Every row gives one point. The points of each table are mixes of a few directions, plus a little noise. How many directions does each table use, and how many do they share? Where both have some left over, give the other angles between the two spaces (their principal angles), to ten degrees, smallest first.

First:
[[-10  10]
 [ 24 -23]
 [ 28 -29]
 [-43  42]]
Second (6 x 2):
[[ 27 -28]
 [-12  12]
 [-45  46]
 [ 43 -44]
 [-10  10]
 [ -5   4]]
Directions: first 1, second 1, shared 1

First, 6 rows:
[[ -3  -4  39 -25]
 [ 20 -23 -14 -30]
 [-13  14  16  14]
 [ 23 -29  -7 -42]
 [-39  48  17  67]
 [ 12  -4 -51  16]]
Second, 6 rows:
[[  8 -18  29 -41]
 [ 11 -23  36 -51]
 [ -6  12 -20  27]
 [-10  22 -36  49]
 [-10  21 -36  51]
 [  8 -15  25 -36]]
Directions: first 2, second 1, shared 1

First, 8 rows:
[[ 11  37  -7   4 -14  -3]
 [ 23 -11   9  21  -9 -21]
 [-36 -12 -13 -13   8  71]
 [ -8 -34  35 -51 -34 -20]
 [ 10 -13   2  19  -3   5]
 [-23 -15   4 -35  42 -42]
 [ 47  23  15  23 -55 -24]
 [-23  24 -45  32  66  34]]
Second (8 x 6):
[[ -5 -24  11  -9  -9   7]
 [  8 -23  25 -20 -15 -41]
 [-41   5  -6 -56  59 -49]
 [ -4 -43   8  14 -26  60]
 [ 23 -16   4  34 -10   1]
 [-25  -4  -7 -18  13  26]
 [ 23  90 -32  34 -23  24]
 [ 19  12  -5  22  10 -29]]
Directions: first 4, second 4, shared 4

First, 9 rows:
[[ -12   28   41   35   14   44  -13   -5   22]
 [ -11   27   36   30   13   39  -13   -5   20]
 [  10  -23  -33  -28  -11  -35   11    4  -18]
 [  30  -70 -102  -86  -36 -108   34   13  -57]
 [   1   -4   -5   -5   -2   -6    2    0   -3]
 [ -11   27   39   32   14   41  -13   -5   21]
 [  -8   20   28   24   11   29   -8   -4   16]
 [  -1    2    2    2    1    2   -1    0    1]
 [   2   -4   -6   -4   -2   -5    2    1   -4]]
Second (9 x 9):
[[ 32 -19 -13  -6 -64   5 -27 -28  38]
 [ 62   6 -11  13  -3  12 -14 -14   3]
 [-97 -11  16 -23  -8 -18  19  18   2]
 [-32 -14   3 -13 -33  -8  -3  -5  17]
 [-84  16  23  -3  67 -13  40  40 -41]
 [ 76  15 -11  20  22  15 -10  -9 -10]
 [ 74  13 -11  20  18  15 -10  -8  -8]
 [ 29  12  -2  12  27   6   2   3 -15]
 [-58 -16   8 -19 -33 -11   2   1  16]]
Directions: first 1, second 2, shared 0; angles 80

First (10 x 11):
[[ -2  -4  -5  26 -15 -23  -6  17 -56  23   6]
 [-45 -25  30 -52 -26   1  10  19  53  14  -2]
 [-20 -26  -6  41 -29  -7 -71 -10 -10 -22  60]
 [ -9 -21  25 -50 -36 -28   1  17 -65  55  24]
 [-26  -7   6  28  -1 -11   9  28  31   5 -30]
 [ 23  15  -7  21  31   4   4  -9  19 -16 -21]
 [  9  10 -14 -47  -8  46 -10 -45   5 -37  49]
 [ 52   8  15  47  73 -35  -7   2  44   2 -61]
 [  0  23 -32   8  -2  38  13 -21  -3 -35  12]
 [ 15  28 -11 -23  15  14  58   3 -17  11 -36]]
Second:
[[ 45  23 -40  65  29  15 -37 -39 -26 -48  24]
 [ 14  -9  34 -66  11 -11  12  -1  18  28 -10]
 [ -6  11 -11  54  14 -12  24  26   4   5 -46]
 [ -5 -21  30 -34   4  -4 -22  -6  53  -2   9]
 [-49 -20  -7  -6 -52  21 -31  -4   4 -20  55]
 [ 11  -9  16 -11  16  -3 -22 -12  38  -9   4]
 [-48  -3 -12  15 -41   5  22  30 -21  11  -2]
 [ -8   3   6  32  17 -19  25  30  25  14 -54]
 [ 63  19   2  16  61 -13  -2 -20   8  -6 -30]
 [-60 -15  -7   0 -55  12   2  20  -9   2  24]
 [ 44  22 -10 -65  -4  11  28 -26 -94  25  27]]
Directions: first 5, second 4, shared 4

First (11 x 14):
[[  19   28  -46   11  -30   11    0   -7   -1    7   -5    6  -11  -28]
 [   4   15   59  -16  -68   -4    7   28   31  -40  -37   -3   24   31]
 [  31  -85   63   53   29   -1   13   41   78  -13   -1   31   20   26]
 [  51   -4  -13   50   48   -6  -19   28    3    3    8    1   -2   -1]
 [  10   66    7  -45   68   -2   36  -21  -30   45   -4 -105   12  -29]
 [   4   35  -47    1  -50    6    0  -12   -5    9   -6    9   -6  -28]
 [ -35   -3    1  -16  -13  -10   -5  -11  -15    3    7   10    4    6]
 [ -50   -9  -39   17   -1  -40  -24  -13  -33   35   34   38   14   -8]
 [  -5    8  -15  -25   21   19   21  -27   -8   18    3  -27  -14  -22]
 [ -29  -65   -2   -4   10   22   -7  -18    3  -17   18   45  -29   13]
 [  -1   16   31  -27  -15    6  -24   13  -24  -50  -17   -5  -11   39]]
Second:
[[-38   3 -19 -30   0  10 -15 -34 -24  -9 -21 -31  -5 -13]
 [-13  -1 -84  25 -28  16 -43 -35  -4 -11 -44 -17  -4 -52]
 [  0 -50  71  -3  55  -5  18  21  19  -4  21   7   5  40]
 [  7 -15  15  -7  21   8  19   3   0   6  29  21 -18  13]
 [ 45  26  64  19 -10 -36  31  61  24  13  26  24  28  38]
 [-13   2 -62   8 -18  16 -26 -31 -10  -5 -25 -10 -11 -36]
 [-17  50 -40 -21 -43  -1 -13 -23 -27   1 -22 -24   2 -24]
 [  4   4  43 -21  15  -7  26  16  -3   7  27   9  -1  28]
 [ 42 -30  64  61  15 -37  -1  64  57  -5  -9  11  48  31]
 [-18  11 -53 -31  -5  32   5 -41 -34   8  17  10 -44 -23]]
Directions: first 6, second 4, shared 3; angles 90

First:
[[ 15 -94  29 -39  28  -7  37 -24  18 -35  19  33   8 -14  92 -40  33  56
   41 -30]
 [ 42  16 -38  15 -22  -4 -25   3 -39 -21 -15   6  22 -21   4  31 -10 -57
   51 -13]
 [-28  25 -13   4 -51  -2   6 -44  21  12   4 -30 -23  20 -93 -28  -7  20
  -40  -6]
 [-10  33  -1  11 -36  22 -15  10  -9   9   5 -14  -8  11 -35  32 -12 -12
  -30  14]
 [ 15   9   3  12  78 -16 -13  54 -15  13 -21  19  19 -15  61  18  -4 -36
   28  19]
 [ -1 -53  21 -23  28 -10  27 -15  20 -12  10  16   0  -4  47 -36  20  41
   14 -14]
 [-36  55 -13  19   2 -17  -3 -10  22  39 -14 -31 -19  20 -89 -25 -16  -2
  -46  16]
 [ 40 -22  -8  -5 -31  20 -13   7 -35 -35   7  18  19 -18  49  42   3 -25
   42 -14]
 [ -1 -27  23 -14   7  12   9   8   4  -8  13  11   0   1  39   5  10  21
   -3   2]
 [-36  59  -2  20  -4   1 -10  10  13  39  -7 -28 -19  22 -74   2 -18  -6
  -56  26]]
Second (11 x 20):
[[  -5   15   -5    9   20  -10   -4    7    2   13  -10   -2    0    0
    -7   -5   -5  -10   -3    8]
 [ -20   77  -24   40  102  -52  -17   43   10   62  -49  -15    1    2
   -44  -25  -24  -49  -11   34]
 [  11  -41   11  -20  -53   27    9  -23   -5  -33   26    9   -1   -1
    23   14   13   27    6  -18]
 [  -9   38  -11   20   49  -25   -8   21    4   30  -24   -7    1    0
   -21  -12  -11  -23   -6   16]
 [  19  -70   22  -36  -91   46   15  -38   -9  -56   42   14   -2   -1
    40   21   22   44   11  -31]
 [   8  -25    6  -13  -32   16    6  -13   -2  -19   16    5    0   -1
    14    7    8   15    2  -11]
 [  -3   10   -3    5   12   -7   -1    5    1    8   -5   -2    0    0
    -5   -3   -2   -6   -1    4]
 [ -22   79  -24   39  103  -52  -16   43   11   63  -48  -16    1    2
   -45  -25  -24  -50  -12   35]
 [  25  -93   27  -46 -120   61   19  -51  -11  -74   58   17   -2   -3
    51   30   29   59   14  -41]
 [  -2    5   -1    3    5   -4   -1    2    1    3   -3   -1    1    0
    -3   -1   -1   -3    0    1]
 [  -1    4   -1    2    5   -3   -1    2    0    4   -1   -1    1    0
    -3   -1   -1   -2   -1    3]]
Directions: first 4, second 1, shared 1

First:
[[ 13   0  17 -19  -6  39   8 -11  12  11   4  42  -3 -50  19  27   0 -13
   10  54  46 -14 -40  20]
 [ 11 -14 -13  -1  29 -36  18 -22 -39  39 -16   5  40  -2  41 -45  -3  18
  -47  11 -15  44  47  26]
 [-30  69  25 -20 -48  22 -19  41  62 -51 -22  -4 -22 -11 -46  31   1  10
   35  25  67 -42 -47 -40]
 [-26 -18  15  35 -25  -6 -25  31  13  -5  16 -22 -41   4 -33  -3 -17 -15
   33 -24 -23  11  -5  -1]
 [ -3 -38 -30  20  14 -26  16  -8 -53  49   8 -22  11  25  21 -43  10  16
  -25 -47 -37  54  54  16]
 [ 16  32   0 -33  21  65   4 -14  27 -11   5   7  12 -34   9  71  29 -11
  -15  12  62  -1 -10 -18]
 [-11 -48 -19  44  15  -5 -11   7 -26  25  32 -48 -23  26 -11  -5   5 -14
   -2 -77 -56  55  50   3]
 [ 22  14  26  -8  21 -24 -11 -18  26 -44 -18  30  20  -8   4   3 -32 -17
   -6  56 -22 -46 -24   5]
 [  7   2 -22 -15 -22 -27  19  -5 -20 -14 -10  14   7  50  -4 -36   6  27
   17  -8 -22 -60 -26 -10]]
Second, 10 rows:
[[ 21 -19  18  -9  37 -15   0 -24  18 -17  -8  14  26 -19   2 -22 -22   8
  -36  34 -15  19  14  28]
 [ -9  21 -18 -10 -38  51   6  16  -4   5  18   2 -31   9  -6  52  34 -12
   47 -27  37 -44 -43 -31]
 [-33  14 -17  -7 -30  -5   8  30   0   8  -9 -38  -6  22 -32 -34  22  51
   -5 -42  31  39  27 -16]
 [ -2   3  28   7  24  36 -29   7  55 -36  14 -22 -16 -32 -33  50  -9 -23
   -7  -3  13  30   7  -6]
 [ 18 -14  32   4  32 -45  -1 -26  -4  16 -25  41  37 -47  42 -42 -45  -8
  -39  85 -15  25  14  50]
 [-36  50 -22  -5 -56  -1  12  34 -29  37 -20  -8  -8  12  13  -6  29  18
   25 -12  53  -8  -7 -30]
 [  7 -44  16  11   9  38 -14  -1  30 -17  36  -7 -33 -17 -34  24  -7 -15
   13 -17 -11  16 -12  17]
 [ 38 -32 -45 -34   1  14  39 -35 -30 -15  19  22   9  60  -2 -10  31  29
   12 -36 -29 -73 -34  -5]
 [-44  72  22  30   0 -42 -35  39  11  10 -41 -39  14 -22  14   6 -18 -21
  -21  15  21  55  55 -29]
 [ 40 -50 -16  14  20 -30  13 -40 -48   8  17  36   8  34  35 -18 -15 -28
   11   2 -84 -57 -21  22]]
Directions: first 6, second 6, shared 5; angles 80

First (9 x 32):
[[ -1  20  36   9  14   0  17  -2  12  37  10 -33 -12  11 -20  27  12  15
   11 -15  23  -1   1  32 -33   7 -58  39  34  34  23  -9]
 [-33  19  52  11 -21  29  39   5 -12  20 -38  32 -19  46 -20   3 -28   1
   -5  49  39  11   0  -4   3 -25 -18  -6  30   0  11 -12]
 [ 19  -6 -43   0  16 -26 -37   8 -12 -52  -7  -3   7 -26  16 -24  -4 -15
  -12  -4 -25  24  -4 -15  24   0  37 -13 -46 -18 -14  33]
 [-13 -12 -29  -9 -18  19  28 -39  18  18  -5   0  11  22  -4 -38  17  18
   25 -24  12 -35  17  -8   5 -39  21  -9  28  -4 -34 -11]
 [ -1 -19 -45 -25 -24  -2   0   1   7 -17 -19  27   7   8  14 -37  -6 -11
   -2   3  -7 -11  10 -22  42 -14  50 -29 -17 -36 -30   7]
 [  1   0  17  37  23   7 -28  -4 -39 -46  15   9   9 -36   8  10 -11  -2
  -15  26 -26  27 -19 -21 -18   3  19 -20 -33   8   8   9]
 [ 30   8 -28  18  42 -40 -57  25 -22 -68   1 -27   0 -50  13  -3  -2 -16
  -22  -1 -32  48 -10  -1   1  19  13   9 -59   2   6  49]
 [ 12  11  45  -5  16 -16   0  -5  -2  45  37   8   4  16  -9  52  -5 -13
    5 -23  15   3 -27  15  -2  29 -45   0  19   7  45 -30]
 [-13 -21  -4 -34 -46  29  38   9  50  63   8 -12  -8   6   0   9  27  24
   16 -12   2 -68  32  23 -22  17 -17  29  43   6 -15 -35]]
Second (8 x 32):
[[  26  -20  -44  -44   10  -27   12  -83   37   70   68  -10   43   38
    -2   -9   42    4   57 -121   16  -57  -10    7   26  -13   -2  -20
    44  -10   -8  -47]
 [  -6    4   10   10   -2    6   -2   19   -9  -16  -15    2  -10   -8
     1    2  -10   -1  -13   27   -4   13    3   -2   -6    3    0    4
   -10    2    2   11]
 [   6   -4  -10  -10    2   -6    3  -20    9   17   16   -2   10   10
    -1   -2   10    1   13  -29    4  -13   -2    1    6   -3   -1   -5
    10   -2   -2  -11]
 [ -15   11   24   24   -5   14   -7   45  -20  -38  -37    5  -23  -20
     1    5  -23   -2  -31   65   -8   31    5   -4  -14    7    1   11
   -24    5    4   25]
 [ -15   11   25   25   -6   15   -7   47  -21  -40  -39    6  -25  -22
     1    5  -24   -3  -34   69   -9   32    6   -4  -14    7    1   11
   -25    5    4   26]
 [  -8    6   13   13   -3    7   -4   24  -11  -20  -21    3  -12  -11
     1    3  -12   -1  -17   36   -4   17    4   -2   -8    4    1    6
   -12    3    2   13]
 [ -12    9   20   19   -5   12   -6   36  -16  -31  -30    4  -20  -17
     1    4  -19   -2  -26   53   -7   25    4   -3  -11    6    1    8
   -19    4    3   20]
 [  22  -17  -36  -37    8  -22   10  -69   31   59   58   -8   36   32
    -2   -7   35    3   48 -101   13  -48   -8    6   21  -11   -2  -17
    36   -8   -6  -39]]
Directions: first 6, second 1, shared 1

First:
[[ 35 -14  32  16 -12   4 -26 -24  24  49 -35   2  -2 -72   8 -22 -41  25
  -27  -6  13  47   2  21 -68  -7  -2 -31  44  -8  41  23]
 [-48  -2   6  20   0   5   7   5  20 -43  32  11  -9  10   5 -12  12   1
    7  28  22 -55  11 -23  44   6  -6  27 -13 -27 -15 -20]
 [ 26   6 -16 -20   5  -5   2   4 -23  18 -14  -9   8  16  -7  16   3 -10
    3 -20 -21  27  -9  12 -12  -3   5 -11  -3  24  -2   8]
 [-10   6 -14  -9   6  -3  11  10 -13 -16  12  -2   2  31  -4  10  17 -11
   11   0  -8 -14  -2  -7  25   2   2  10 -18   6 -16  -7]
 [ 17  14 -35 -34  12  -9  16  17 -42   0   0 -12  11  55 -12  30  25 -24
   17 -23 -33  13 -13   5  16   0   7   0 -25  34 -21   0]
 [-59  -8  19  34  -4   9   4   0  36 -47  36  15 -14  -9  10 -24   5  10
    3  39  34 -65  17 -28  44   8  -9  30  -6 -42 -10 -22]
 [-52  -7  18  30  -4   8   3  -1  34 -42  31  14 -12  -9   9 -21   4  10
    2  35  31 -58  15 -25  37   6  -9  26  -5 -37  -8 -19]
 [106   8 -20 -49   2 -14 -14  -9 -51  91 -69 -24  22  -9 -13  31 -21  -8
  -13 -65 -52 121 -25  51 -91 -14  15 -58  24  65  29  43]
 [-19  -8  18  21  -6   5  -6  -7  26  -9   7   8  -8 -25   7 -17 -10  12
   -6  17  21 -18   9  -7   1   1  -5   5   9 -22   7  -4]
 [ 13  14 -34 -31  12  -9  16  17 -40  -4   3 -11  10  55 -11  30  26 -24
   17 -20 -31   8 -12   3  20   1   7   2 -26  31 -23  -2]
 [ -9 -11  26  24  -8   7 -13 -13  30   4  -2   8  -8 -42   9 -22 -20  18
  -13  15  23  -6   9  -1 -15  -1  -6  -2  20 -24  17   2]]
Second:
[[ 54 -24   2 -34  -7  41  51 -25  52 -18  23 -36 -34  -5 -32  18  -5  12
  -33  30   8 -41   6 -20   7  25 -26  25  29 -14  49  -2]
 [-16  22 -13  24  27 -51 -36  23 -58  17 -25  34  12 -29  39  -9  22  -6
   18 -30 -40  16  14   9  14   1  48 -11 -47  20 -44  27]
 [-48  21 -37  23 -12 -21   0 -30   8   1 -13  24  28  50 -28 -25   6   2
   83 -27 -17  28 -26 -31 -18  -4  -7 -16  -4   2 -28  -5]
 [-24  -1  -2  -9  10  17 -15  37   5 -19  46  -4  -6   3  16   0 -35 -13
  -18  12   7  -9  21  -6  39  -1  -5  58  26 -68  -4 -11]
 [ 16  -1  27   9 -15  18  24 -24  33   6  18  -3  -4   2  -3  -9   4   2
  -16  10   8 -15 -14   3  -4  -7 -16  -3  27 -14  17   6]
 [ -4  -8  46 -10  35   4 -19  38 -27   8  16   3 -30 -36  25  -9 -24  -1
  -64   8  11   7  19  35  10   2  23  17  12  -4   5  12]
 [-18  15  -8  29 -21 -26 -37  19 -35   8 -22  15  42  -1  41   9  23 -15
   17 -16  -1  13   0  16   0 -31   9 -31 -33  10 -30  -8]
 [ 35 -26 -17 -31 -20  18  36 -41  23  -4 -43 -32 -12  19 -60  21  12  21
   10  10  22   4 -16  -8 -51  16 -26 -40  -9  69  35 -17]]
Directions: first 2, second 6, shared 0; angles 50, 50

First, 10 rows:
[[   1   -2   -3   -2    0    0    1    0    0    0    4   -2   -4    7
     5    0   -2    3    0    0   -5   -2   -3   -2    6    1    1   -4
     1    6    4   -3]
 [   6  -15  -16  -24   -1   -8    7   -2    1   -2   31  -13  -25   54
    31    3  -13   16    4    1  -35  -18  -16  -14   36    5    6  -30
     8   41   33  -18]
 [  10  -26  -29  -41   -1  -15   11   -3    1   -2   53  -23  -44   95
    53    6  -22   29    6    2  -60  -31  -27  -23   64    9    9  -51
    13   71   56  -31]
 [  -2    8    8   10    0    4   -4    1   -1    0  -15    6   12  -25
   -14   -2    6   -8   -1   -1   16    8    7    6  -17   -3   -2   14
    -3  -19  -15    8]
 [  -2    8    9   12    0    5   -3    1    0    1  -16    7   13  -29
   -15   -3    6   -9   -2    0   18    9    8    7  -19   -2   -3   15
    -3  -22  -17    9]
 [   6  -19  -20  -28   -2   -9    9   -3    2   -1   37  -16  -31   65
    36    4  -15   20    4    1  -41  -21  -18  -16   43    7    6  -35
    10   49   39  -22]
 [  -4   12   13   17    0    6   -5    3   -1    1  -23   10   19  -40
   -23   -3   10  -13   -3   -1   25   13   12   10  -27   -3   -4   22
    -6  -30  -25   12]
 [  -1    2    2    3    1    1   -1    0    0    1   -4    2    3   -7
    -4   -1    2   -2    0   -1    4    2    2    1   -5   -1   -1    4
    -2   -5   -4    2]
 [   0    0    0    0    0    0    0    0    0    0    0    0    0    1
     1    0    1   -1   -1    0    0    0    1   -1   -1    1    0    0
     0    0    0    0]
 [ -12   34   37   52    1   19  -15    4   -3    3  -68   29   57 -121
   -68   -9   29  -38   -8   -2   77   39   34   29  -81  -10  -13   67
   -17  -91  -71   39]]
Second:
[[  0 -11 -24  -2  -5   3  -8  14   3  13   8 -13 -11  46   5   7   2  16
   15 -13 -14  -2  -1  -7   4 -18  23 -17   6   7  20   3]
 [ 12   9  -4  34 -17 -42   3 -54 -11   9  -3  56  33 -47 -25  34 -18 -29
   38   1   2  43  25  49 -56  38 -17  17  47   1 -38 -56]
 [  1  15  33   2   6  -6  13 -22  -5 -19  -9  19  15 -63  -4  -9  -4 -22
  -19  20  17   3   1  10  -4  29 -33  22  -6  -5 -27  -9]
 [ -6  -6  -4 -14   6  19  -4  27   6  -1   2 -26 -16  30  10 -13   8  16
  -12  -4  -3 -19 -10 -22  23 -21  12 -10 -19   0  20  25]
 [  6  13  25   9   0 -20  14 -37  -9 -15  -4  32  19 -62  -6   3 -11 -26
   -6  18  10  13   6  22 -14  38 -34  20  10   2 -31 -28]
 [ -8 -15 -12 -28   9  30  -6  47  11   1  10 -49 -33  66  24 -20  12  32
  -18  -8 -14 -34 -21 -41  47 -38  26 -25 -31   8  43  41]
 [ -3 -12  -5 -31   8  13   5  21   5  -8  21 -33 -31  49  32 -15  -1  22
  -18   3 -23 -32 -23 -30  51 -10   6 -25 -18  26  36  13]
 [ -3  -9 -18  -5  -1  10  -8  20   5  10   4 -18 -12  41   4   0   6  16
    5 -13  -8  -6  -2 -12   7 -23  21 -13  -4   1  19  14]
 [ -1  16   7  37  -8  -7  -8 -16  -4  10 -30  33  36 -60 -40  12   6 -24
   17  -6  31  35  26  31 -60   4  -4  31  14 -39 -42  -3]]
Directions: first 1, second 3, shared 1

First:
[[   4  -31  -10   13   -7    4   -7  -41   -4  -18   15   28  -23    0
     6  -32  -35    3    7  -54   -1   13   -4  -10   13   23  -28   42
    -8    7  -16    2]
 [   9   -2   18  -37   22    8    9   28   29    5   20    1   11   -7
     9   -7  -31   -3   14   31   17   27  -14   21   -6   26    5  -12
   -26  -15   -5   14]
 [   5   26   21  -11    7   11    1   19  -15   10   -7    2   -1   14
     5   17   13    8    3   -7   -9  -29    5   20    6   -6   27   -5
   -12  -12    8   -1]
 [  -6    1  -24   20  -36   18   -1  -26  -18    2   11   17  -12    8
     7   11   -4   13    5  -17   -9  -63   26    1   23  -26   -4   15
    -1    5  -14   -6]
 [  21    4   28  -13   13   10  -14   10  -16   -6    8    0   -2   10
    12    5   -3   14    7  -23  -11  -10   -8   12    2   13   16   12
   -15  -17    5    7]
 [  -8   43   16  -27   17  -11   15   68   20   28  -20  -43   40   -8
   -11   42   45  -12   -9   96   11    0    2   15  -25  -27   37  -70
    12  -10   24   -2]
 [ -59    5  -25   71   26  -77    7  -44  -19   -7 -121  -12  -27    4
   -67  -49   88  -49  -64  -75   -6  115  -21  -75  -25   -5  -25    8
    77   61   39  -44]
 [  33  -31    2   -1  -20   20  -26  -14  -11  -20   53    0    4   -3
    25    7  -32   25   19   -9   -9  -35   -1    1    6    7  -14   22
   -13  -17  -17   18]
 [ -13   14   -8  -23    0   14   25   17   30   18    8   14    4   -6
     4    3  -24   -8   11   43   19   -8   11   26    8   -2    8  -18
   -19   -1  -11    2]
 [  12  -27  -17    6  -21    5   -9  -13    7  -13   33   -5    7  -13
    10    1  -20    7    8   15    1  -10    1  -11    0   -2  -21    4
     4   -3  -14    9]]
Second, 9 rows:
[[ 15  35  41 -67  41  19  17  61  -3  24  43   5  31  24  35  34 -13  26
    7  57   3 -19   7  60 -45  13  57 -34 -36 -31  18  22]
 [  9 -26  -2  37 -11 -22 -26 -18   8 -24 -38 -30 -10 -25 -29 -21  22 -23
   -5 -31  -2  40 -28 -47  26   4 -36  14  26   8  -3  -9]
 [  7 -11   8   5   4 -13  -8  14  36  -8 -32 -29   1 -29 -24 -16   6 -29
    5  13  13  47 -28 -21  24  11 -20 -10   6  -2  -5  -4]
 [-29  25 -30  27 -30   1  13 -14 -11  17 -28   5  -9   5 -15  18  30  -5
  -10   4  -5 -48  30  -5  18 -44   5 -10  18  19  -1 -21]
 [-14  -7 -25  17 -16  -1   5 -26  -8  -1   5  13  -7   3   0  -4  -3   3
   -6  -9  -2 -13  14  -8  -2 -11 -11   9  10  14  -5  -5]
 [ 44 -42   5  31 -35   3 -52 -15 -11 -35  15 -40   3 -24  -1   7   5  10
   15 -22 -16 -24 -20 -38  33  -6 -34  22  13 -17 -14   8]
 [-31  31 -27 -40  -6  28  51  17  24  39  38  41  10  11  23  19 -40   7
   11  71  21 -46  43  55 -13 -16  26 -31 -30   3 -14   5]
 [-36  -1 -33  11  13 -18  24 -40 -42   6  24  40  -2  37  15  -9   3  20
  -34 -23  -9  10  28  -1 -70  -4   7  12  22  31  19  -3]
 [ 34  -5  62 -20  39   2 -23  21   7 -18 -26  -5 -17  -2  -4 -28 -11  -9
   16 -59  -2  52 -47   5  28  52   5  28 -30 -25   4   6]]
Directions: first 5, second 6, shared 5

First:
[[ -9  22  14  32 -24  -5  46  -3 -38 -17  66 -14  59 -57   8  25  18  -1
   31  27 -13  30  13   5  38  24  24  -4  16 -26 -17   5]
 [ 28 -14   4   4  11  33 -43 -26  29 -15 -39   6 -58  29   7  -6 -13   6
   12  -7  35  -2  42 -26 -15   0  -4  13 -49  47   2  20]
 [-35  34   2   3 -15 -26  44  33 -37  19  33 -20  23 -21   6  -3  -5 -17
  -12 -26 -39  -3 -42  21   5 -21  10 -13  27 -30 -11 -18]
 [ 30 -34  -5 -17  25  27 -47 -15  39 -19 -80   8 -47  41 -22 -13   0  11
   -2  12  20  -8  33 -18 -21  23 -22  18 -21  33  21  18]
 [ -3 -29 -19 -30   4 -32 -27 -11  30  52  50  52  25  14  14   8   1  13
  -29   2  34 -26 -49  10 -11 -49  -9 -25  12 -14   3 -30]
 [-31  32   3   4  -8 -16  39  35 -34   7   4 -29   6 -13  -1  -9  -7 -19
  -14 -29 -44  -2 -30  16   0 -11   7  -6  21 -20  -7 -12]
 [ 38 -37   2  13  -7  12 -38 -62  35  -1  74  51  32 -16  26  36  16  33
   36  53  79  15  42 -23  26   0  12  -6 -33  14  -9  10]
 [  2   9   4   2   9  18  -1  13  -5 -22 -65 -28 -42  18 -15 -18 -10 -11
   -1 -17 -23   1  17  -5 -13  18  -8  16  -8  17   8  13]
 [-20  12  -2 -13   5 -13  25  37 -19  -2 -45 -25   1   6 -25 -18  -1 -14
  -21 -13 -51  -7 -26  19  -9  15 -11   3  36 -18  10  -7]]
Second, 8 rows:
[[ 69 -32  -8 121 -25  27 -49  35 -61 -63 -37  37 -22  31   0 -10  16 -79
  -16  26   0  -5  43 -31   7  29 -36   4 -27  31  25  24]
 [-30  32   7 -22   4  -6  27   8  -4  15  -3 -32 -18  -6   5  -8 -18   5
   -1 -38 -22  -1 -17  10  -8 -20  13   1  -1  -4 -12  -6]
 [ 38 -32  -8  41  -8   8 -30   0  -7 -24  -5  32  11  11  -5   5  18 -19
   -2  35  18   0  23 -14   7  20 -19   1  -5   9  15  11]
 [  9 -24  -4 -18   6  -4 -12 -23  25   5  16  20  27  -4  -4  12  13  22
    7  31  22   5   3   1   7  10  -4  -1   8  -7   4  -2]
 [ 18  -7  -2  35  -7   7 -13  10 -19 -17 -10   9  -7   9   1  -4   4 -22
   -5   5   0  -2  10  -9   1   8 -11   1  -7  10   6   7]
 [-21   1   2 -54  13 -11  13 -23  34  25  21  -3  22 -14  -2  10   0  40
    9   6  10   3 -14  12   1  -4  12  -3  15 -15  -7 -10]
 [-93  86  19 -88  15 -18  77  11   8  51   2 -84 -38 -22  11 -17 -47  31
    2 -98 -53  -2 -53  30 -21 -53  44   0   7 -15 -36 -21]
 [  9 -24  -6 -17   6  -4 -11 -21  24   5  15  22  27  -5  -5  11  12  22
    7  30  23   3   5   1   7  11  -2  -3   8  -7   4  -2]]
Directions: first 4, second 2, shared 1; angles 60
